Each point is reached from the start by the listed moves, each made once or not at all, plus a little noise. Say if it took an odd or an even number of moves. Then give how often each move was made.

Moves:
(1): [ 49 -33]
(2): [42 40]
Start: [ -8 -27]
Points:
[ 42 -60] -> odd (1, 0)
[33 16] -> odd (0, 1)

Moves:
(1): [ 32 -35  -6  14]
(2): [ 17   5  18 -33]
(3): [-15  -7  32   7]
Start: [12 -7 16  5]
Points:
[ 28 -49  45  28] -> even (1, 0, 1)
[ 28  -5  34 -28] -> odd (0, 1, 0)
[ 60 -38  29 -15] -> even (1, 1, 0)

Moves:
(1): [22 -3  4 -6 -3 31  3  7]
(2): [ -2  10  -6  -7 -22   2  11  -2]
(3): [ 1  4 23 12  1  0  1 -9]
(4): [  1  -1 -13  36  -7   4  -1  -4]
(5): [ -1  24  -8  -7  17  13  -9 -15]
(6): [-26 -17   5  -2   0  15   7  -4]
Start: [ -6  -6  -6 -10   3  11  -7   0]
Points:
[ 13  24 -27   8 -13  59  -1 -16] -> even (1, 1, 0, 1, 1, 0)
[-33 -12 -20  15 -26  33   8  -9] -> odd (0, 1, 0, 1, 0, 1)
[ -8 -25  -9  16  -9  60   2  -2] -> odd (1, 0, 0, 1, 0, 1)

Moves:
(1): [10  9 -3  9  2 -6 -3 10  5  6]
(2): [  5  19  -5  13  -3 -16   3 -19   3   6]
(3): [  2  -8   8  -8   0 -20  -3   6  -6   7]
(4): [-5  8  3 10  7 -3  1  1 -9 -2]
(5): [-2 11 -2 -9 14  6  0 -6 -3  5]
(6): [-1  2 12 -1 -2 16 -1 -6 -1  5]
(7): [-1  4 10 -3  3  1 15  6 -3 -1]
(8): [-9  8  1 -3 -2 -9 -5  1  0  1]
Start: [ -1   2  -2 -11   4   3  -1  -6  -5  -7]
Points:
[  1  55  11  -6  17  -4   8 -21  -4  16] -> even (1, 1, 0, 0, 1, 1, 1, 1)
[ 13  35  -1   7   7 -18  14 -10   0   5] -> odd (1, 1, 0, 0, 0, 0, 1, 0)
[ -3  60   4   7  20  -8  -7 -27 -11  14] -> even (1, 1, 0, 1, 1, 1, 0, 1)

Moves:
(1): [ 13 -18  -2   6  -2  -1  -8  -8  -8 -16  -6  -3   4]
(2): [ 29  17  -6 -20  -6   6   0   9   4   3  14  -4 -20]
(3): [ 16  11  23  22  18 -28  24 -17   1  -7  -3  -5   2]
(4): [ 0  5 -6 23  9 -3  4 -4 12  1 -2  2 -9]
(5): [-10  -2  -5  -1   8   3   3  -4   6 -17 -12  -7   6]
(6): [  2   6   3   0   0  16   7  -4 -10  -5   2  -2  -1]
(7): [ -9 -16 -20 -11  -4   6  38   9  -3  19   5   6   1]
(8): [ -1  17  -6   0   5 -11 -24  17  -3 -10   5  17   6]
(9): [-15  -8  14   3  -1  -1   5   1  10  -5  -1  12  -6]
(10): [-15 -15   4  10  36   0 -22  22   9  16  16  12  -6]
(11): [-20  -1 -10  -7   5  -2  -3   3 -10  -2  18   0 -12]
Start: [-13   8  -9   0 -19  22   1  -2  -4 -10 -14  23 -12]
Points:
[-10  12 -26  13  12  -8  39   4   3 -43   5  41 -40] -> odd (1, 1, 1, 1, 1, 0, 1, 1, 1, 0, 1)
[-32 -14 -25  -4 -14  33  21  10 -13 -44 -20  46  -2] -> even (1, 0, 0, 0, 1, 1, 1, 1, 1, 0, 0)
[-51  -7 -13  33  32  20 -40  25  -4 -31  20  60 -35] -> odd (1, 0, 0, 1, 0, 1, 0, 1, 1, 1, 1)
[ 20  12   9  32   7  -1  29 -24  20 -50 -22  18 -35] -> even (1, 1, 1, 1, 1, 0, 0, 0, 1, 0, 0)

Moves:
(1): [ 11   6  -7   5 -17  -4 -10 -10 -16  -9   8 -24 -11 -26   1   5]
(2): [ -9  22 -16  -1  -4  -7 -11  -6   3  -3   8 -15  -2   7  -1  -3]
(3): [ 2  9 25  0 -1  7 -5 -3 -4  4  1  1  6  1 18 -5]
(4): [-12   2 -12  22  -2 -11   0   0 -12  -8   7   8 -10  -1  -3  -5]
(5): [ 10   1  -1  -1  21  -3  -2  -4   2   5   4   6   8 -11  -7 -13]
(6): [ -4   1   1   0   4  18   1   2   2 -29   4   0 -19   2 -12  -5]
(7): [  2  -3   9   0   6  -7  24  -2   1   5  -2 -13  -3   6  -7   5]
(8): [  8  15 -15  -1 -11  -2  -3  27 -13  -6  13 -12  -9  -2   8   6]
(9): [  2  -7  -6   2  -3 -11  14   1  20  -7   8   2   1   0  -3  -3]
(10): [  7  -1   4  19   8 -10 -10   2  23  39  -5 -23 -10 -17   3  -3]
(11): [  1   2   4   9  -3  15 -12  -1  -7  -2  16   3  12   8  -8  10]
(12): [ 16   0  -8  -3 -10   5  20 -13   7   0  -2  21 -16  11 -12  -1]
(13): [ 12   6  -3  13   5  29  11  -6  -7  -9 -19   4   9  -8   5   0]
(14): [  9  -7  -3   4 -11  -3  -6   5 -11   0   1 -21   0  12   4 -15]
Start: [ -9  -1   5  11  -1  14  -2  -7 -12  -5   0   9 -22   7  -1  -1]
Points:
[ 27   3  21  60  10   7   8 -22 -15  38  20  -8 -35  16 -16 -28] -> even (0, 0, 1, 1, 1, 0, 1, 0, 0, 1, 1, 1, 0, 1)
[ 36  22  25  52  24  32  14   8   4  25  17 -23  -8 -17   7  -4] -> even (0, 0, 1, 0, 1, 0, 1, 1, 1, 1, 1, 0, 1, 0)
[ 26   9  35  46  11   1  -3 -26   6  28  29 -38 -19 -31  -4  -6] -> odd (1, 0, 1, 0, 1, 0, 1, 0, 1, 1, 1, 0, 0, 0)

Moves:
(1): [ -4 -10  -1  -1  -5   9   6  -8   5  -1 -16  13  -4  -9  -1   1  -4   7
   2  -4]
(2): [  0  -1   7   3  -7   0   1  -1   3   1   0 -13  -4  -7 -10   4  -5   0
   9  -5]
(3): [ 1  9 12  0 23  5  1  8 -1  4 -8 -3 -1 11 11 13  2  5 -6 -7]
(4): [ 2 -2  5 -3  5  8  8 10  1 12 -2  3  7 10  3  0 -2 13 14 -2]
(5): [  3  -3  -9 -14  15   5 -15   2  -4  -2  10  20   4 -13   3  10   2   4
   2  -5]
(6): [ -2   7  -2 -16 -14   7   6   4   3  -7 -16 -15   4   6  -7  -9  10  13
   3 -11]
(7): [  7   1 -10   2   8 -14  21  10  23  -1   6 -12  -1   4   4   0  -2  -7
 -11   0]
(8): [ 3  5 -7  5  2 -3 -4  2  9 -1 -2  4 -4 12 -2  2 -2 -1 -1 -5]
(9): [-16   3 -17  15  -1  -1 -10  -6   0   4  -1  -3   5  -5  13  14 -12   6
 -13   8]
(10): [  5  15   0   0 -15 -18  -9  13   6  18   3   7  -3  -9  14  10   9  -1
   1   5]
(11): [-11   1   0   0 -14 -10   8  -8  -3   0   8   4  -5   0  -7   8   2  -4
   1   6]
(12): [ -7  -9  -1  -9   7  -8 -10  -3  -1  -3   1   3  -6   1  -4  12  -7   4
   2  27]
(13): [  4   3  -1   6  -3 -12  -2  -5   5  -4  -6   7  15  -2  -4   2  10  -7
   5  -2]
(14): [ 11   3  -5  -3  -8  -6   8 -17  -5   9 -12   1   3   4 -20  -5  -2   4
  -7 -10]
(15): [  3   3   0   3   0   9   3  -4  -6 -15   2  -3  -7   5   5   5 -14   0
  -1   8]
(16): [ -8 -13  -2 -14  -5   6  -1   1  -9  19  -8  -2  -2   2   4   0  -2 -16
  12   1]
(17): [  5  -3  -6  10   1   5   3   2  -1  -6   0 -10  -9   6 -11   5   3  -3
  -1   7]
(18): [ -5 -15   0  -3  -4 -11   5  -3 -15  -3  -6   0 -11  -5   4  -3   0   5
  10  -3]
Start: [ -4  -1   1   5   3   7  21   8  -4  -3  -8  -2   8   3  -1  -2  -9  10
 -16  -7]
Points:
[ -5   3  -3   1  28  13  17  13 -16  -7   3   9  -3   6  -3  33   0  15
 -22  -5] -> even (0, 0, 1, 0, 1, 0, 0, 0, 0, 0, 1, 0, 0, 0, 0, 0, 1, 0)
[-26 -15 -40 -17 -10 -20  35  15   8  15 -23   6  19  13   6  23  -7  18
   8 -18] -> even (0, 0, 0, 1, 1, 1, 1, 1, 1, 0, 1, 0, 1, 0, 0, 1, 0, 1)
[  2  -7  -8 -11 -36 -42  60  12   6  53 -20  -9 -11  16 -11  13 -11   4
  14 -21] -> odd (0, 1, 0, 1, 0, 0, 1, 1, 0, 1, 1, 0, 0, 1, 0, 1, 0, 1)
[-15  -9 -31  21 -41 -36  21 -32 -21  -3 -32  18 -12 -10 -10  46 -22  23
 -18  33] -> even (1, 0, 0, 0, 0, 0, 0, 0, 1, 1, 1, 1, 1, 1, 1, 0, 1, 1)
[ -7  -7   0 -14 -24  -2  49  -3 -25  13 -49 -37 -22  35 -38  14  -2  13
   7 -34] -> odd (0, 1, 1, 0, 0, 1, 0, 1, 0, 0, 1, 0, 0, 1, 0, 1, 1, 1)

Moves:
(1): [11 -4  7  3  6  2 -2 10  6  2  7 -1 -9  5 -3  4 -2  3  2  0  2 -1  3  1
  6  1]
(2): [ -7  -1  -6  -1  -1  10  -6   0   0  -3   9   1  -1   5  -3  10 -15  -1
   0   8  -7 -15   6   1  -2   8]
(3): [  7  -1   3   9 -14 -12  12  -2 -12   1   9 -19  10  -9  -7  -4   8  -1
  10   8 -11   1   3   2  13   3]
(4): [-6 -3 10  1  0 -2 -8 -4  0  8  0 -8  1 -8  2 -1  4 13 -4 -2  6  0  7 -3
  8 -3]
(5): [  9  -3  -2   3  -1  -3   0   0  -7  -5   4   3   0  10  -3  -3  -5  -8
 -13  -5  -2   1   1  -1   2   2]
(6): [-10  -4   3  -1   9   2  -1 -13 -10  -2   7  -4  -4   8   3   1  -1  -2
  -2  -1  -7   4  -8   6  -4  -5]
(7): [-4  6 -8  1 -5 12  6  4  5  4 -1  0  4  5  4 -4  5  8 -3 14 -7  6 -2  0
 -1  3]
(8): [  6   1   7  -4   9  10   6  -3   4   6  -9  -1  -8  -2  -8 -14  -6   3
  -7   5  -9 -12   7   5   3   8]
(9): [-3 10 -1  5  6 -8  5 -2  6  1 -1 12 15  7  0 -2 -5 -3  3 -6  6 -7 -3  7
  0  0]
(10): [-3  4  4 -4  6 -6  0  3 -6  4  2 -7 -2 -1 -4  3  0 -7 -5 10  0  9  5  2
 -5 -2]
(11): [  5  10  -7 -10   1   3 -10   4  13 -10   4  -7  -3   8  -6  -5  -2 -12
  -6  13   3   3 -11  -6 -10   4]
(12): [-6  3  2 -4  1 -1  3  1  2  1  4  2 -2  2  3  0 -2  1  6 -5  3  2  0  3
 -4  7]
(13): [ 4 -6  5  4  7 -3  4  6 -1 -9  3 -4  3 -2 -7  0 -4 -4 -3 -2  0 -2  3 -5
 -8 -5]
(14): [ -6   4   0   7   5   1  -5  -6 -11  -3  -3   1  -1   2  -3   9  -3   9
   1  -4  -3   6  -6 -10   1   2]
(15): [-15  -2   6   3   2  -5  -4 -10   9  16   5 -11  -1  20  13  -2  -3 -10
  16  -4  -3   3  -3  -3 -13   5]
(16): [ -3   4   8   3  -3   2  -5  -7  -2  -3  -9   0  -9  -5   0   7   0   0
 -14   1  -1   7  -9  -1   3   0]
(17): [ 0  9 -5  6 -1 -5 -3 -3  0 -6 -2 -7  6 -1 -4 11  4  9  5 -6  2  9  1  3
 -7  3]
(18): [  0 -10   4 -10  12 -17   2  -1   5 -10  -3  -2  -4 -15   7  -7  -3   5
 -10  -7   0  15   3   4   3 -11]
(19): [-12  -2  -6   8   4  -3  -1   6   2  -6  -5  -6  -4   4  -2  -2   5   4
   4   6   5   4   3   0  -1   2]
(20): [  6  -1  -4  -4  -3 -10  -3   5  -8  -5  -9  -6   4  -1   6  -4  10   7
  -2   6   1   3  -2   0 -11  -1]
(21): [ 6  1  5 -7 -6  9  3  6  1 -4 -5  4  1  4 -1 -1 -5 10  6 -1 10 -6  6 -7
  5 -5]
(22): [ 6 -3  1 -1  3  0 -1  9  5 -6 -2 -1 10  4  5 -3  2 -1  6  1  3  7 -4  4
  1  3]
(23): [  5 -12   4  -6  -1  -7   4  -7   4  -1   3   3   0  -1  -8   7   4   3
  -2  -1   2   5   4   2  -2   1]
(24): [ -4 -19   0   2 -13   2  -7  11   1   5   2 -11  -5  -1  -8   0  -2   3
   8   6   1   8  -1   6  -1  -2]
Start: [ 11  -8   6  -3   1   2  -9  -3  -7   5  -6 -11  -2  15  -8 -12   4   5
   7   1   1   3  -4   5  -6  11]
Points:
[-16  -3  23  19 -10  16 -35  -4   2  19   4 -25  -5  60  -9  16 -26  39
  22  -2   7  17  -3   1  -8  32] -> odd (1, 1, 0, 1, 1, 0, 1, 0, 1, 0, 0, 1, 0, 1, 1, 1, 1, 0, 0, 0, 1, 0, 0, 1)
[  0 -23  24  -3   8  19 -27   1  -2 -23 -16 -47 -15  42 -40  -9  -3  42
  -9  20   7  43 -13   3 -21  25] -> even (0, 0, 0, 1, 1, 1, 1, 1, 0, 0, 1, 1, 1, 1, 0, 1, 1, 0, 1, 0, 1, 1, 1, 1)
[-29 -15  12  10  26 -16 -23 -13  -1  -4 -35 -48  -2  39   6 -22   6  37
  13  13 -12  55 -26  27 -32  18] -> odd (0, 0, 0, 0, 0, 1, 1, 1, 1, 0, 0, 0, 0, 1, 1, 1, 1, 1, 1, 1, 0, 1, 0, 1)
[ 25  -4  12  -9   6   7  -2 -24 -18 -13  11 -19   6  47 -43 -14 -27   2
  -2  18 -18 -19  -3   3   1  29] -> even (0, 1, 1, 0, 1, 1, 0, 1, 1, 0, 1, 0, 0, 1, 0, 0, 0, 0, 0, 0, 1, 0, 1, 0)

Moves:
(1): [  5   7   6  -4   8   0  -9  -5 -13 -11   5  -5   7   7  -4 -11   2  10
  -4   5   5   2   9  -1   4   5 -12]
(2): [-6  5 -1  7  2  2 10 -2 -1 -4 -2 -2  5  3  1  0 -4  1  4 -8  3 -9  1  3
  8  0  1]
(3): [-5  0  8  1 12 -1 -6 -5 -6  6  6  9 -4  0 -6 -1 -2 -5  0 -2 -7 -5 -5  3
 -3 -4  5]
(4): [  4  -2  -5   4   9  -9   0   0  -6  -8   7   4  -1  -6   6  -4   9   8
   1  -7   7  -4 -11   7   4  -4  -8]
(5): [ -2   1   9  -7   7   9   2  -5  -7 -15   8  -7   0 -20  -5   5  12   4
   1  -1  -2  -9 -10   2   1  -2  -1]
(6): [ 3 -8 -2  3  4  4  0 -2  3  3 -2  7 -3 -3  3 -4  2  1 12  1 -4  6  7 -2
  7  0 -1]
(7): [ -6  -2   9  -1  -2   1   9   2  -3   7   0  -3   3  -1  -3   5  -6   6
   8   1   4   3  -8  -5  -6 -12   9]
(8): [ 0  1  7 -2  2 -5  0  7  0 -4 -5  5 -2  6 -6  4 -7 -5 -7  2 -2  0  2  4
 -1 -6 -8]
(9): [ -6   7  -5  13   2   3   1  -7   1   8   0  -4  -2   7  -3  -1   5   1
  -2   1  -3  -5   3  -1 -13  -8  -4]
(10): [-1  7  4 -2 -4  1  5 -2 -9  9  6  3  4  5 11  4  1 10  9  0  1  2 -3  6
 -9  2  5]
(11): [ -1   1   0  -6   2   5  -2   3   0 -10   4  -6  -2   2  -1  -1   1  12
   6  -8  -6  -2   4   3  -2  -6   2]
(12): [ -3   9 -13   4 -14 -12  -1  -1   0   5   4   2   1   7   4 -12  25   7
  -8   6  -9  -1  -9   0  -4  -6  -3]
(13): [ -5   6   6   1   6   3 -16  -8   1  -9   2   4   7   9   0   6  -1   0
   1  12   5  -1  -5  -7  -4   9   1]
(14): [ -1  -6  -3  -9  -4  -6  -3  -4  -5  -2  -6   8 -11  -2  -2  -6  -2   2
  -6   4  -1  -3   8   9  -5   2   0]
(15): [11 -2  4  3 -3 -5  2  9  4 -2 10  9 -1 -4 -1  5 -6 10  2  9  0  6 -7 -8
 -3 12  2]
(16): [-1  7  5 -6  2 -8  5 -2  0  8  0 11  0  2  0  6  1  0 -4 -7  6  3 -7 -3
 -3 -1  0]
(17): [ 3 -1 11  6 -1 -1 -3 -1 -3 -7 -7 -2  3  0  3 -4  5 -3 -1 -4 -4  8 -5 -4
  2 -6  7]
(18): [ -6  -5   6   0   2   2   6   0   1   7  -7  -8   1  -7  -5  -5   1   6
 -10  -1   3  -1  -9   3  -6  -9 -15]
(19): [-3  0  1  2 -7 -2 -2 -1 -2 -3 -2  7 -2 -2  4 -2 -6 -1  3 -4 -3  3 -2  3
  1 -4 -2]
(20): [  0 -10  -2  -1   0   7   3   0   3  -1   0   1   0   1  -4   5  -3   9
  -7   5   1   9   2   0  -1  -4  -8]
(21): [-3  4  2  2  1 -3  4 -2  5 -6 -1 -5  0 12  9 -6 -6  1  0  3  3  8 -4  2
 -2 -6 -7]
(22): [ -3  -2 -12   1   5 -11   9 -19   0   0  -5   0   1   7  -1  16  -2   2
  10 -10   7  -3  -4   2  11  10  -5]
(23): [-6 -5 -1  4  0  2  5 -2 -3  0 -2  2  1 -5 -4  1 -1  2  4 -4  3  9  0  2
 -1  3 -2]
(24): [  0   3  -1  -1  -2 -10  -2   0   3  -3  -3   4  -3  -2   3   0  -5   0
  -5  -3  -3   0   8  12   1  -5  -1]
Start: [  2   8  -5  -2  -3  -3  -6  12  -4  -1  -7   5   9   1  -2   4   8   9
   8   9  -2 -12   1   3   7   0   7]
Points:
[-31   5  28  22   0   7  16  -6 -20  20 -16   7  12  10   0   0  -4  35
  13   3  -4  20 -31  11 -31 -45  -7] -> even (0, 0, 1, 0, 0, 0, 1, 0, 1, 1, 0, 0, 0, 0, 0, 0, 1, 1, 1, 1, 1, 0, 1, 0)
[-22  23  29   7  14  16 -21 -15 -20 -29   8   5  12  15   4   7  13  36
  18  10 -18  -4 -24   9 -24 -28   4] -> even (0, 0, 1, 0, 1, 0, 0, 0, 1, 1, 1, 0, 1, 0, 0, 0, 1, 0, 1, 1, 1, 0, 0, 0)
[-13  28  27  -4  24 -14 -26 -14 -35 -60  -5  17   6  11  -7  -8  20  41
   0   0   6  -4 -18  19 -14 -24 -26] -> odd (1, 0, 0, 1, 1, 0, 0, 1, 1, 0, 1, 0, 1, 1, 0, 1, 1, 0, 1, 0, 1, 0, 1, 0)
[-28  15   0  17   4 -13  23 -27 -25 -14 -17 -17  25  -2 -19   4  37  54
  -3  -5   5 -10 -23  15   3 -34 -27] -> even (1, 1, 0, 0, 1, 0, 1, 0, 1, 0, 0, 1, 0, 0, 0, 0, 1, 1, 0, 1, 0, 1, 1, 1)
[ -3  20  35  -9  27 -38  10 -19 -53 -28   1  38   8  -8  -5  13   8  48
   6 -14  13 -21 -42  29   7  -5 -24] -> even (1, 1, 1, 1, 1, 0, 0, 1, 0, 1, 0, 0, 0, 1, 1, 1, 1, 1, 1, 0, 0, 1, 0, 0)
[-14  15  13   9  16  -9   6 -19 -34 -42  -8  14   7  -2  -2 -12  18  45
  -3  -9  14   0 -16  21   0 -24 -30] -> even (1, 1, 0, 1, 1, 0, 0, 0, 1, 0, 0, 0, 0, 1, 0, 1, 1, 0, 1, 1, 1, 0, 1, 0)
[-22  37  15  -4  -5 -39 -11 -22 -22   1  -4  34  18  29  13  22  20  37
  25  -9 -10  -4 -36  13  -9 -22  26] -> odd (0, 0, 1, 0, 0, 0, 1, 0, 0, 1, 1, 1, 1, 0, 0, 1, 1, 0, 1, 0, 0, 1, 0, 1)

Moves:
(1): [  2   1   3   2   3  -7   4   1   0   7  -1   1  10 -16   3  -4  -8   0
  10   9   4  -2  -8   5]
(2): [-2 -9  1  1 -5  0  3 -1 -3  7  3 -1  2 -7  0  7 -8 10  1  0  4  1  3  2]
(3): [  6   1  -5   5  -2   3  -4  -5  -4  -6  -3 -10  -4  -1  -3  -1  -4   4
   1  -1  -3   3  -4  -6]
(4): [ 1  3  1 -4 -1  4 -6  5  8 -1 -4  2  4 -4  0 -1  1  3  1  2  0 -1  8 -1]
(5): [  0  -3   1  -5  -5   5  -4   8   2  -5  -2  -8   7  11  -2   2  -2 -10
  -4 -11   7  -1   0   2]
(6): [ -5   5  -4  -1   0   2  -8   3  -9   2  -3 -17 -11   0   3  -3  -4  -2
  -9   2  -4  17   2   2]
(7): [ -4  -6   8   3  -5   5   5   8   3  12  12  -5  -7  -5  -2 -16  11  19
 -13  19 -12  -6   3   0]
(8): [ -3  -6  -7   7   6   4  -2   7  -2   6   0 -10   1  -8   8  -5   4  -9
  -5   1   1  -1   3  -3]
(9): [  1  -9  -8  11 -14   8  -2   6   4  -5  -4  -6   1 -18   2   5  -5 -10
  -3  11  -1  15   6  -1]
(10): [-2  6 -1 -8 -3 -6  3  9  1  8 -5 -2 -6 12 -1 -8 -3 -2  6  2  3 -1  9  2]
(11): [ 0  3 -8 -2 -5 -8  1 -4 -3 -2 -4  0 -3  3  4  4 -2  4  3  0 -8  0 -1 -2]
(12): [  0   3  -2  10 -11   5  -1  -5  12   9  -7  -7   1  -1   4  -5  -5   0
   6  -1  -5   1  -7   7]
(13): [ 1  4  0 -3 -1 -2  6  3 14  0  6  5  9  8  0 -1 -4 -4 15  2 -3 -1  4  1]
(14): [  1  -1  -9   4  -3  -3   2   1  -2   1  10   3   3  -3 -12   1  -9   0
   6  -2  -3   7  -1   2]
(15): [  1   3   2   1  -1  -4  -5  -6  10  -7   2   8  -5   1   1 -15  -5   4
   0   0  -9  -2   6  -9]
(16): [  6   6   2   1  -7 -13  -5 -12   5  -2   4   4   0 -11  -2  19   2  16
  -9   2   2   8  -2   7]
(17): [ -9  12  -2   0   1   1  -7  -5  -4 -12 -15 -15   3  -7   8 -12  -2  -9
   8   1   8  -4   5   8]
(18): [ 12  -2  -5   2   9  -3  11 -11  -4   3   3  12   4   5   3 -13  -2  -4
  10   0  -9   3   3  10]
(19): [ -4  -4   0   1   6   1   4  -2   3   9  -4   0   4  -5  -3  -3  -6  -9
   7  11  -1 -13   1   5]
(20): [ -3   7   5  11   1   2 -12  -2  -9  -6   0  -5   3 -10   3  -4  -9  -2
  10   2   2  -4   6  -6]
(21): [ 3 -4  4 -3  9  4  7  5  1 -3 -2  0 -1 -6  7 -4  9 -5 -3 -2 -6 -1  2  4]
(22): [  4 -11  -3  -1  -8   0  -4   6   9   5   0  -4   0   6  -3  -2   6   1
  -3   0  -6   8  -4   6]
(23): [  1   2   6   9   7 -14  12   0   6   6 -25  -6  17  -1  11   4   9  -1
  -8   1  -5   5  -6   9]
(24): [ -4   4  -4 -23  -2   4   1  -1  -2  11   3   8 -10 -12  -4   0   9 -17
   1  14  -8  10  18   0]
Start: [  4   6   4   0 -11  10   6  -3   3  -1  -2  -4   1   3  -3  -5   0  -6
 -12   5  -6   7   5   4]
Points:
[ 13  27   3  29 -28 -16 -14 -34  27 -20 -51 -40  11 -25  28 -19   0   6
  -8   8 -37  20  -2  22] -> even (0, 0, 1, 0, 0, 0, 0, 0, 0, 0, 1, 1, 0, 0, 1, 1, 1, 0, 0, 1, 1, 1, 1, 0)
[ 29   5  -5  -9 -37   4  12 -12  60  17  -2  15  16 -43   8 -22  -1 -22
  12  42 -47  45  30  34] -> odd (1, 0, 0, 1, 0, 0, 0, 0, 1, 0, 0, 1, 1, 0, 1, 1, 0, 1, 0, 0, 1, 1, 0, 1)
[  5 -18 -24  25 -36  17   2   3  26  18 -34 -42  18 -47  10 -20 -16 -45
  -4  28 -49  33  27  14] -> odd (0, 1, 1, 0, 1, 0, 0, 1, 1, 0, 1, 1, 0, 1, 1, 0, 0, 0, 1, 1, 1, 1, 1, 1)
[ 21 -10 -21  29 -53   7   0   5  30  20   5 -25  26 -12  -3  -9 -34 -18
  19  12 -14  38  25  33] -> even (0, 1, 0, 0, 1, 0, 0, 1, 1, 1, 0, 1, 1, 1, 0, 1, 0, 1, 0, 1, 0, 1, 0, 0)
[ 12  -7 -13  13 -43   4  16  -1  58  35 -26 -14  33 -48  -6 -17 -28 -23
  22  51 -41  39  22  25] -> odd (1, 1, 1, 1, 0, 0, 0, 0, 1, 0, 0, 1, 1, 1, 1, 0, 0, 0, 1, 0, 0, 1, 1, 1)
[  3   8   2  -2 -13 -17  13  -9   4  30 -16 -33  -9 -60  23 -17  16  18
 -45  50 -51  37  22  13] -> even (1, 1, 1, 0, 0, 1, 1, 1, 0, 0, 1, 0, 0, 0, 1, 1, 0, 0, 0, 0, 1, 0, 1, 1)
